Every row gives one point. To make a cloud, some directions were put in groups of two or more. Within a group, all points are equally far from the middle, so they leave a hole (a ring in 2 directions, a hollow ball in 3). The other directions are filled evenly. Then the cloud was stretched, turned, moved and blurred a little. How many holes are there, and how many directions does each take, smallest first?

Cloud (20 x 3):
[[-0.39  0.12  0.07]
 [ 0.21 -0.22  0.57]
 [ 0.45  0.47  0.07]
 [ 0.29 -0.72  0.32]
 [-0.44 -0.01 -0.10]
 [ 0.80 -0.02  0.22]
 [ 0.81  0.12 -0.01]
 [ 0.72 -0.17  0.36]
 [ 0.08 -0.55 -0.27]
 [ 0.58  0.26  0.32]
 [ 0.71  0.28  0.12]
 [ 0.65  0.29  0.21]
 [-0.14 -0.17 -0.40]
 [ 0.53  0.44 -0.01]
 [ 0.11 -0.74  0.31]
 [ 0.15 -0.41 -0.37]
 [-0.20 -0.34 -0.32]
 [-0.10  0.16 -0.39]
 [-0.26  0.21  0.21]
 [ 0.55 -0.15 -0.34]]
Holes: 1 (3)
